Every row gives one point. A path goes straight from each point to the next, and from the last back to the first. The post is the endless flat space through its rows: a point in 2 columns, a line in 3, a plane in 4, and so on, so that a path can go around it. How many times does the path go around the post? Going back the other way cancels.

Post:
[[ 10 -25]]
Path, 24 rows:
[[ 49 -65]
 [ -8 -51]
 [ 19 -48]
 [ 55 -27]
 [ 34 -40]
 [  6 -37]
 [-42 -28]
 [-25  12]
 [ 36  11]
 [ 51 -34]
 [ 14 -49]
 [-30 -57]
 [ 14 -62]
 [ 58 -57]
 [-18 -61]
 [-34 -17]
 [  2  -5]
 [ 27 -13]
 [ 57 -38]
 [  8 -68]
 [-28 -50]
 [-24 -10]
 [  9  -9]
 [ 72 -17]]
Times around: 3

Post (7 x 8):
[[ -3 -19  10   3  20  -9   8 -53]
 [-19 -29  -4 -14 -44  29  20  11]
 [ -4  -4  24 -30 -27  -4  -6   8]
 [-75  14 -23  62  85 -60 -59  22]
 [ 41 -44  38  24   1  -9  19   7]
 [  7   0 -19 -11 -51 -25  11  20]
 [ -7  10   6 -18  -7  12  26  25]]
Path, 28 rows:
[[-113  -49   16   95   72  -31  -93   13]
 [ -93   11  -35  -35   -1  -29  -21  -43]
 [  15  -59   -4    9   -7   22   36  -16]
 [  10  -11  -23   -4  -28   25   22   16]
 [  28  -17   15   54   60  -43  -11    6]
 [  18   -3   37   25   36   48   29  -22]
 [  33    4   -2   77    6  -57    6  -31]
 [ -39  -24    0   44   21  -47  -40  -29]
 [  30  -17   36   73  -12  -60  -32   67]
 [ -39   -3   15    8  -30   11   30   90]
 [  24  -39   11    6  -16 -112  -33  -26]
 [  -7  -17  -35  -19   36    0   34  -45]
 [  -9   59  -50  -32  -42   35   41   45]
 [  29   18   22   63   -3  -31  -19   -7]
 [ -51  -16    0   -7  -32    4   17   31]
 [ -41  -15   33   16   21    4   29    4]
 [ -40   11    4  -27   -7  -13    1  106]
 [  -7  -36   -6  -67  -38   47   12   19]
 [  30  -23    5   14  -15   -3  -29  -74]
 [  35    2   60   59   31    7   24   79]
 [ -83  -33   19   67   62  -40   -1   29]
 [ -59  -70  -12   58   43   18   16  -15]
 [ -14   -4   32  -98  -16  -22    1    4]
 [  23    9   17   27   18   -4  -46   85]
 [  -2   15   34   -8   11   84   15   -4]
 [  65   76  110  -98  -91  -39   -8  -16]
 [ -29   22   26  -41  -34   -2  -30   -6]
 [ -40  -33   32   48   27   39  -37   -9]]
Times around: 4

Post (13 x 14):
[[ 26 -24 -40  -3   5  26 -49  -1  59 -20   1 -23  14 -19]
 [ 40  18 -40  35  46  22 -12  -1  -2 -31 -11   0  -6  18]
 [-23  18   3 -40  10  -8 -12  -4  80  -5  -3 -10  35 -18]
 [-26  28 -10  28  10  37 -26  -1 -31   5  32  16  -8  12]
 [-20  14   6 -12 -44  16  21 -36 -22 -28  24  27  25   0]
 [  1 -15 -22  23 -16  38 -38 -31 -74  37  -3 -15   6 -34]
 [-41 -31 -21 -14   6  -5  29 -23  18  19  -8  45  48  -6]
 [ 23 -15  -9  14  -5 -16  11 -26  61  -6   1 -16  13 -27]
 [ 27 -10  23 -15   6 -62  12 -34  20 -30  -9  -9 -45  14]
 [ -4  23  -6  16  32  10 -29  16  -6 -12 -10   0  22  47]
 [ 31 -13   1  14  24  36 -37  -6 -39  -3  15  10  18  -2]
 [ 38 -28 -12  -6 -22  10  11   6 -46   1   8   4   9  -7]
 [-10  39 -36  -9  25 -38 -18 -17  75 -24  31  -1  33   0]]
Path:
[[-48   8   0   4 -57  63  19 -11  27  16  26 -16   7 -27]
 [-62  16 -30  23  14 -48 -49 -23 -21  -6   8   8  61  16]
 [ -8  45   5  44 -50  44  42  21 -44   4  34 -16   2   5]
 [ -5  -5 -28 -14  18  19 -27   8 -11  -7  13  -1  -9  34]
 [-24  40 -28  42  -4  26 -31   0  43   2  38 -22  68 -24]
 [ 27 -69  -8  20 -38  46 -20   5  -5  -7 -12 -23   7  -8]
 [-39  31 -38 -30   4  41  31   7   1  18  38  21  90   7]
 [ 22  18 -33  38   8 -37  56 -29  -9  16  53  10  34   2]
 [ 49  -9  -2  48  21 -25 -18   1  76 -15  24 -66 -39 -20]
 [-35  31   2   5  56  -2 -77 -43   1  -4 -13  17  77 -16]
 [-59  44 -25   8  49   0 -45  13   4  13   2  37  36  59]
 [ 17  21 -58  11   3  17 -38 -29  -5 -24  35   5  47  33]
 [ 27  25 -12 -13  -2 -27   3   9   9   0  25 -44  21  -7]
 [-30 -19  -5  17 -26 -16  21 -19  20 -22   7   6   8 -27]
 [-58  35 -57 -33  29  16 -14   2  80  -7   9  39  25 -11]
 [ 77 -25  46  27  43 -21  12   2 -13  -3   6   7   6  30]
 [  1 -14  19 -30  52 -84  -8 -61 -19  -1 -20  16  -2  62]
 [  2  43 -16  -2   3  -3 -25  -2  14   2 -21 -11  24  18]
 [-19  21 -11  -8 -66  -6 -32 -16   8  16  12  -6 121  14]
 [-20  15 -52  21   6 119 -68 -22   4   9  22 -27 -19 -23]
 [ 41 -11 -17  16  -3  14  18  -3  17 -47  13 -40 -66 -12]
 [-29 -21 -32  14 -72 -35  22 -26  20 -16  26  -1   4 -41]
 [-38  13  -8 -10  -1 -39   5  15 -41  63   5  18  54  -5]
 [-57  37 -23  -4  -1  26  -3 -37  35  40  10  15 105  12]]
Times around: 3

Post:
[[-18  -2   7  14  15   2  69 -11  33  47   5  43  39  19 -24  48  46  -5]
 [ 18  23  33 -28  -6 -60 -26  55 -54 -26   5 -13  -5  13   1 -43  16   5]
 [-34  32  12  26   3  33  31 -40   8  60  16  38  57 -58   4   4  36 -29]
 [-14  35  26  -8 -24  50  31 -14 -23  67 -59  -7   3 -53 -24  14  27 -26]
 [ 43  23   2  -3  40   6  22  -8  25  38   9  29  26  13  -7  53 -13 -39]
 [  8 -30   9  -5  -3  18   2  19  -5 -19  -8  24 -20 -11 -30 -32  10 -25]
 [ -1  29  30 -28  11  45  27 -44 -31 -11 -21  10  -3 -13 -41 -19  -4  -5]
 [-18 -36 -31  11 -35  -8  -5 -44 -13   7  32 -35  -7  72  35  23   4 -66]
 [-13  -1 -13 -61 -45  15 -38  -8 -29 -24 -12   4  -9  19   2   5 -18  18]
 [ -6 -57  19  24 -15 -19  18  12  15 -43 100 -45  20  74  18  43 -15 -15]
 [ 54  14  30  14  -3  24  48 -26 -38  76 -25  82  35 -39 -19  25  52  10]
 [-23   6  -8 -11   5 -48 -17  30 -66 -35 -46 -24 -49  -1  22  -7 -17  12]
 [-26   1  37  -3  30  16 -51  40 -42 -31 -31  33 -38  32  23 -52  24   7]
 [-24  -8 -18  -2  -4   6  78  49   7 -30  58  19  -4  69  16  49 -19 -30]
 [ 32  -8   7 -48  51 -34   3  60 -42 -29   0 -27 -48   0  25 -66  -8  25]
 [ 32  -3  36  19   7   8  80 -16  35  11 -28  55  23 -30  22  26  48 -24]
 [ -9 -36 -60  18  -3  15   6  21  -4 -53  47 -59   6  96  14  50  20 -40]]
Path, 25 rows:
[[  34  -13  -18  -47  -24  -77   60  -24   -8  -55   20   -9   -5   50
    -9   -8   25   14]
 [ -50  -36    9   37   30   33   27  -10  -10  -45  -72   18  -34    9
    46  -37   68   26]
 [ 101  -59  -17   -7   84  -16    0   36  -23   24    4   24  -14   -5
   -21    3  -25   35]
 [ 119  -22   -2  -29  -10  -56    0  -52  -22   34   -7  -29   33 -101
    28  -15    1  -24]
 [  61  -22   52   78    6  -68   43   30  -95   41  -40  -41   -2   10
    56   17   54   14]
 [  70  -35    4  -54   29  -20   24  -10  -32  -89   36   17   22    5
    13  -65  -46   -4]
 [  57  -22   18   50   32  -29  -20  -22  -13  -10  -22  -63   -3   54
    30   65   32  -79]
 [ -14  -49   33  -17   18  -17   -8   58   -8  -44   39  -30  -40  -26
   -24  -94   88   29]
 [ -57   34  -27   50   48   64   25  -40  -17   18   18  -20    3   62
   -44   17   11  -52]
 [   4  -49   40   41   39   65   24   49   -3   -5  -26   -6  -12  103
    20   -3   90  -11]
 [ -28   11  -53    3    3   25    2   40  -43   14   53  -40   20    4
     4   69  -49  -38]
 [  19   52   17  -87  -77   39   71  -25   29  -17  -15  -11   22   35
   -23  113  -25  -28]
 [  83  -63   49   25  -16  -16   49   20   45  -61   52   40  -15   16
    27   44    6  -58]
 [ -75   61   33   28  -36  -15    5   12  -58   32   47  -33   49  -70
    34  -11   83  -27]
 [ -54   81  -67  -71  -23    0  -45  -50  -36   67   -2   21   -2   51
   -13    2    7  -22]
 [ -18   36  -29  -23    4  -42   16   37  -18  -31    3  -60  -62   45
    -8  -78  -47  -72]
 [  43  -39  -50  -16   34   34  -53  -21  -34   -4  -12  -10   -2  -11
    70  -28  -21  -20]
 [ -55   -5  -35  -30   -5   13  -14  -48  -38  -33   -2  -28    1   45
   -11  -29   28  -29]
 [ -26   45  -69    5   41  -41  -10   -2  -47   36   -9  -78  -33  -30
    54   23   25  -59]
 [  55  -44   41  -17  -36    0  -60  101    3  -42   29   39  -15  -20
    33  -99   68   38]
 [ -51  -15   13    5   14   28   12  -29   67  -18   45   62   52   68
    -4   24    8   -7]
 [ -82   -1   24  -20  -31   23   -6  -13  -22   55   22   41   86  -24
     5   33    9   20]
 [  49  -23   31   33   23   21  -21  -80   30   16  -16  102   58   -7
     1   30  103  -69]
 [ -29   -7   45  -15  -53   22  -32  -32   80   72   37    5   26   51
   -60   70   12   19]
 [ -26  -33  -21   48    8    2   87   22   17  -78   -9   32  -38   27
    57   -5   59    5]]
Times around: 4

Post:
[[ 29 -11 -38 -38 -17   3  -2   1 -21 -25   7  27 -18  -3   4   9  26  18]
 [ 35  14  38 -15 -11   6  24 -99  34  12 -27  65  -4  53 -36   5 -25  21]
 [-13  20 -25  38  -8 -19   7  -4 -23   3  58  19  18  12 -34 -15  25 -47]
 [-54  33  23  18 -38 -18  -9  -2  26   0   0  16 -25   7   5 -31  42  18]
 [-13  29 -16  14  17 -26 -26  -5 -21  28  41 -12 -34  43 -40  15  68 -30]
 [-39   2  11  25 -14 -21  13  -9 -20 -17  -1 -28 -21 -29   5 -13  35   0]
 [ 38 -38  20  24  -9   2 -27  11 -40  26 -41   0   4 -16  49 -30 -12 -32]
 [-17  -8 -38 -16  50   6 -52  23 -39 -24  -5  27 -24   1  17   4   9  -2]
 [ 23 -40 -16 -19 -31 -15 -24  -3  22 -34 -18  35 -26 -14  18  25 -11 -15]
 [  5 -24  -9 -15 -36 -18   1 -11   5 -21 -33 -14 -44  50  -4  -9  -3  14]
 [-65  38  66  -4 -77  -3 -23 -29 -15 -28  68 -19 -32  -8   5 -73   1  12]
 [113 -18  -3  38  20 -12 -22   5 -37  -2 -21   7  27 -51 -15  -1 -47  -1]
 [-60  41 -20  26   2  11 -40 -12  19   4  54 -24   5 -20  46  -1  31  32]
 [ 74 -67   9   6  47 -21 -26  83 -70 -30   1 -36  50 -10  -6  54   9  71]
 [ -3  -2 -33  -9  45  16  -4  -2  31  43  19  59 -37  11  30   4  -5  14]
 [ 24 -19 121  22  -3  68   7  83  -4   3 -82 -61  41  -5  43   3   3   7]
 [  2  29  15 -18 -12   7   9   3  41 -23   7  23 -22  30  79 -12  27 -27]]
Path (31 x 18):
[[ -18  -46  -23   60   -4  -40  -44   79  -63   50  -51  -17   -2  -29
    59   17   88    7]
 [  -9   20   32   -9  -40  -14  -34  -15   13   88    0    6  -43   39
    26  -13   23   15]
 [ -51   57  -17    2  -25  -21   16  -78  -12  -21  -36   14   16   36
    84  -53    2  -27]
 [ -29   25   -9  -23    8    3   33   11 -107  -59  -12  -13  -15   10
   -17  -15   14   27]
 [  -7   47  -32   -1  -19   13    2  -13   26   16   -7   56    1   12
    23   47   30   38]
 [ -75   -4  -34   19   38  -55  -14  -35    6    1   46   86  -32   -9
   -13   19  -33   27]
 [ -11   12   -1   14    5  -11  -39   29  -34  -19   49  -16  -32   21
    48  -21   -4   28]
 [  99   -6   -1   68   -1   -7    5  -27   68  -12  -41  -69  -42  -19
    34   58  -25   17]
 [  20    5   16    4    6  -31  -28  -34   -1   33   -7   64  -22   35
    22  -10   80  -76]
 [ -13   20   12   -9   39   27  -48  -26   33    0   15  -67    2   45
    63   32   16   -8]
 [ -22   76   30   -9   -7  -30    0  -55    3  -40   67  -18   18  -16
    44    3   59  -12]
 [  93    0   17   -2   34   34   12   39  -55   -8  -20   16   25  -54
    28    9  -26   -7]
 [ -31   -8   47  -57  -19   77  -27   20   19  -32    3  -28   14   -9
    33   32  -39   17]
 [ -37   19   29   15  -47   37    1   14   20    5   21  -33   19   20
    15   15  -33   24]
 [ -16   -5   10   -2  -56   77   -8   47   53  -65    7   57   52  -26
    37   47  -17   14]
 [  57   15   31   49  -27   -3   13  -59   47  -17  -21   50  -40  -16
     7  -33  -28  -18]
 [   8  -17  -22   53   69  -10   -9   27   -9  -14   24   27   18  -56
    48   31   16  -10]
 [  -7  -14   47   55   69   19   15   10   53   59   -8   -4    8   57
    65   29   48  -24]
 [  34   35    4    4  -49   19   -1    6   12   -1    3  -93   11   15
    22  -23  107  -47]
 [   0   16   17  -29   14   -9  -52  -27  -53  -34   76  -24    5   32
   -25   -3   -6   -5]
 [ -78   33  -31    5  -43  -41  -11  -39   -3   20   65   12  -16   16
   -20  -30    2   50]
 [  12   -5  -14  -56   24   -9   -1   11  -22  -69   21   17  -34   32
   -50   54    2   10]
 [ -50    2   -5  -33  -24  -11  -17   35   30  -24   67   20   16    8
   -18   32  -16   26]
 [  65   19    1   26  -77    2   37  -17  -41  -19  -24   10   22  -85
   -54  -14  -11  -18]
 [  28  -32  -15   15  -49  -44    4   35  -40  -57    6    7  -35  -30
   -49   -2   -8   18]
 [  26  -26   24   40   26   10  -55   43   37   91  -20   14  -40   -2
    26   -4   -5    4]
 [   9   18  -58   21   -4  -72   17  -33   55  -40   56   47    9  -27
    18    9   28   58]
 [   5  -34  -21   31   39  -55   -9  -43   -7   58  -43    7  -12   68
   -45    5   15   28]
 [  60   78  -31  -23  -20  -28   25  -53    0  -13   53  -36  -21  -54
    44  -16    6   57]
 [  87    2  -31  -38   -9    0   12  -16    7   -9  -76   14  -49   20
    27   12   -9   58]
 [ -69   -3  -47   21   26  -34  -14  -23    9  -66   37   28   -9   63
    -2    1  -40   15]]
Times around: 3

Post (17 x 18):
[[-61 -19  -8 -33 -26 -25  24 -20 -70  13  -3   2  14  16  23 -43  22 -10]
 [-40 -21 -24  -7  -2  61  10  -6 -32 -29  16 -13   0   6 -12 -20  45   8]
 [ -1  34  28  40  34  18   5 -42   1  16  28  18 -15 -35  48  -2  -5  14]
 [-44 -65 -23 -37  -2  31  24 -57 -44 -18  15 -16  -2 -27  36   3  33 -32]
 [ 28 -31  24 -44  11  23   8  33 -17 -44  -8 -30  -2 -38  15 -39 -10 -10]
 [ 74 -25  35  -1  67   9  -6  28 -10 -13  34  24 -49   6   8  17 -28   5]
 [ 60 -32  11 -21  46  47  16   0  -7  16 -23 -28   0 -24 -13 -20 -19 -10]
 [-12 -19  -9 -22   7  -5  26  -8 -55 -15 -39  30  13 -40  -1   0  41   8]
 [-15   4 -73  19 -27   5 -22 -44 -59 -19  11  24   8   6  46  -5  22   2]
 [-23  12 -31 -44 -23  17  39 -23 -53  -7  16  24  27   7  37  30   5  36]
 [  8  -2 -25  73  19   1  38  -6  17  34  52  52   2 -34  17   2 -26  18]
 [ 62 -18  48   4  12  36  22  18  39  14 -13  48 -58  -5  11  14 -26  14]
 [ 25  20 -18  11  10   4  -1   4  33  50  52  39  16 -25  25  11  29  -1]
 [ 46 -51  37 -11   8   1  19 -21  -2 -33  15 -16   7 -14 -27  -2  11  24]
 [-33  -5 -22 -35  13 -24  26 -47 -20 -50 -17  15  50   0   8 -22  30 -12]
 [ -4 -12 -21  30  28   6  25   3  33  27  11   9  17 -10  72  19  11  43]
 [-36  -5 -35 -25 -24  -8  19 -14 -44 -11 -11 -44 -14 -13 -11  24  14   0]]
Path (25 x 18):
[[   6  -34  -32    8    4    8   46  -12  -49  -29  -27  -45   13  -18
    15   13   -4   39]
 [  25   21  -38   11   31  -56  -30  -48  -20   18   -5   22    7  -31
    87  -37    4  -28]
 [ -63  -13  -14   14   54   -1   -4  -61    1  -42   16   62    5   -3
    37    5   58   22]
 [  13   22   -3   20   69   34   31  -43  -23   -5 -121  -35   70  -49
    23  -20  -20   47]
 [ -24  -38  -23   82   -4   -3   28  -26    4    1  -34  -17   23  -31
   -13  -26   28  -18]
 [ -12  -57  -13   32   31  -15    2  -60  -54  -56  111  -65    7  -10
    63  -46   30  -11]
 [  38  -11   19  -36   17   61    4   22  -45   -8   49   17    9  -43
    41  -32    4   27]
 [ -25  -11   -9  -58  -13  -22    6  -39   -6   -4    4   36    6   28
    53   17    9  -14]
 [  -9    4   58  -52  -36   18  -17   -3  -37    6   60   11  -20   43
    24  -11   29   -3]
 [  36   -9   19   31   81  -10   14    2   23   -9   12  -21   56  -16
    48  -43   17  -23]
 [  52  -20   34 -105   26  -26   66   26   31   -4  -23  -36   53  -54
   -26  -10   38   12]
 [  29   21  -41  -35   61   43   38  -29  -52  -34   -8    5  -15  -46
   112   18  -50   36]
 [   4   42  -46  -28  -36  -48   14   27    4  -15  -35   15   64  -92
    21   15    7   37]
 [ -37   -7  -14   38   13   10  -41  -68  -51  -24   30   17   44  -55
    60  -36   33  -48]
 [  79   26   41  -46   35   54   13   15   25  -29  -21  -70   36  -16
    54    3  -25   26]
 [   1    2   70  -35   29   38   81  -25  -30   24  -23  -27  -31  -73
    38   -7  -21    3]
 [   6   23   -6  -36   38  -26   16  -18    0  -29  -72    0   74  -43
    57  -87   29   35]
 [   5    7   25   -5   21   10    9  -50  -34   13  -37  -12  -22    1
   -27   31  -49   35]
 [ -20    0   10   10  -35  -33    5   28  -43    4   -1   -3  -30   41
   -40   19  -13  -19]
 [  22  -53  -15    9    4   12   22    2  -84    8    0  -95  -61   34
    24   42  -59    2]
 [  51  -42  -58   -3   10  -36   39   -4  -16  -19   43   23   20   30
   -24   20    6   49]
 [   2  -30  -78   36   27   12  -33  -38   14  -56   56   64  -10  -13
    25    9   18   -7]
 [ -16    3  -18   48  -14   38  -13  -22  -58   39   -6  -21  -53   -1
    -7   67   37   63]
 [  29    5   18   38  -19  -31  -25   -8  -61  -51    1   13   22  -13
     7  -45   19  -17]
 [ -27  -50    8  -21  -57  -33   17  -50  -16  -18   -4    9   25  -30
    -7  -25   38  -63]]
Times around: 5

Post, 17 rows:
[[  1   4  -5  38 -41   0  67   5   7  26  15 -28  12  -9   3  11 -39  -2]
 [ 21  10  24 -12  18 -12  18   6  25  32 -34   6  20 -74 -15 -26  23  -1]
 [  7 -21 -30 -13 -15 -27  -8  -6  50 -12 -25   1   2   0   8   9  -8  26]
 [-29   3  19 -29 -28 -61  31 -34  15 -41 -26  44  -1 -30 -51  34  23  -5]
 [  7  36  12  14  12   7  25  49 -29 -36   9  -7  19 -15  -3   8  -6  23]
 [  8   5 -20 -13   3 -30  40 -67  -1  -8 -23  52 -33 -17  55   6  -7  27]
 [ 55  53  10  -8  45 -10 -15 -20 -30   5  56  -2  26  32  34  11  43  -7]
 [-51 -17   9  24 -17  -1 -37  -3   6  17   0  -1  29 -17   7   3  44 -46]
 [-20  12 -30  28  15 -61  25  94 -25 -45  21 -15  29  -2 -40  61 -28  10]
 [-48  12  11  33 -39 -14  19 -12  -9  28 -22 -46  23   4  -9  49  57 -13]
 [-31 -26  25  38  76 -51 -10  24  -1 -29 -15  13  37  25 -86  40 -20 -13]
 [-58  12 -25  -4  -3 -16  16  12  20  48  25  38   1   4  -1 -34 -27  36]
 [-71  32 -61 -16   3  19 -16  17  29  -1  19  10   5  -4  49  18  21 -21]
 [ -4 -24 -89 -29   0  33 -22  54  42   7  -2  29 -12  45  20  18  17   3]
 [ -9 -43  46  26  52 -22   6  -8 -17  -8  21  -1  -6 -31 -62   6 -37  23]
 [ -4  -1  41  -4  11 -24  38 -18  22  41  13  10   0  20  40   4  16   2]
 [  1 -53  -4 -21   5   5  34  10  17 -20 -35  -3  56 -51 -58  20  52  21]]
Path:
[[ -13  -49  -33   35  -19   14  -52   40   39    7   80 -118  -11  -23
    10   31  -63  -23]
 [  -4   -2   -1    6   67  -71   15   20   37  -27  -82   13    9  -24
    46    5   14   24]
 [ -18   -6    8   47   58   10   22  -17  -21   -6   63    1   17   32
    -2   37  -27  -19]
 [  88  -33   22  -38   47   32  -24  -15   41    8   26   58   -1  -13
   -72  -26  -16  -50]
 [ -18    3  -37   -8    8   73  -38   25    3   45   -3  -30   78  -47
   -18   -1   42   24]
 [ -28   -9  -53   14  -13   -4   -6   34   34   15   27    4   48  -57
    15  -18    0   -1]
 [  72  -30  -18   29  -26    2  -22  -22   12  -31   31  -24   32  -29
   -23    6   28  -36]
 [  31  -42  -65   -2   -2  -25  -87    1   27  -37   18  -37   72   24
   -27  -11   17  -21]
 [ -41   14  -31  -43   34    5   40  -11   36   59    8   22   -6  -12
   -39   13   -5   -6]
 [ -31   46    9   24  -31    4   24   52  -24    4   33  -18   18  -37
   -14   36  -14   49]
 [ -39    1  -20   47   30  -79   -3   46   19   -3    3  -23   11   10
    14   78   14  -11]
 [  42  -34   21   18   32   20   -2  -13    5  -34    5  -39    4 -121
   -61  -34   12  -42]
 [ -40    3    9  -57   67   -8   22   16   22  -37  -42   65  -53  -17
   -28  -11   29   43]
 [  38  -31   40   25  -19   12   -7    0   26  -39  -20  -27   26  -75
   -38  -17   52   10]
 [  33   15  -18    3   23    6  -14  -27  -28    4   42    6   18    0
    37    4   22   33]
 [ -30   -6  -76   -7   40   30   58    9   -5   16   -3   47    9    1
     5    7  -41   46]
 [  55   50  -28  -28  -65  -14   13   16  -36  -49   17   15  -15   41
    17    6    8   31]
 [ -20  -12  -20   44  -10  -55  -18   20   -6   32  -27   13  -21    5
   -11   11   36  -23]
 [  24  -37   31   -4   10  -14   -8   25   43  -42   49   35   32  -13
   -69  -17  -27  -25]
 [ -33  -39   23  -10    5   18   12   37   44   23   28   44   26   33
   -40  -25  -34   26]
 [ -18   23  -45  -16   29  103   23  -43   -4   85   65   42   36  -28
     2  -58   49  -13]
 [  12  -19  -48   65   71  -72    3   20   20  -14   -8  -24   44   20
     0   26  -12   39]
 [   5  -37   47   26  105  -75   48   74   62  -14  -31  -22   20    0
   -20    5  -29   -4]
 [  79    0  -69   24   75    7   -7   52    0  -45   67  -36   41   23
    11   24  -46   30]
 [  31   76  -21   -5   -1  -18   32    4   35   45  -58    3   15  -38
    39   16   37  -26]
 [ -10  -28   70   -1   10   17  -19  -43  -50   25   25  -16   26  -47
   -29   16   29  -64]]
Times around: 1
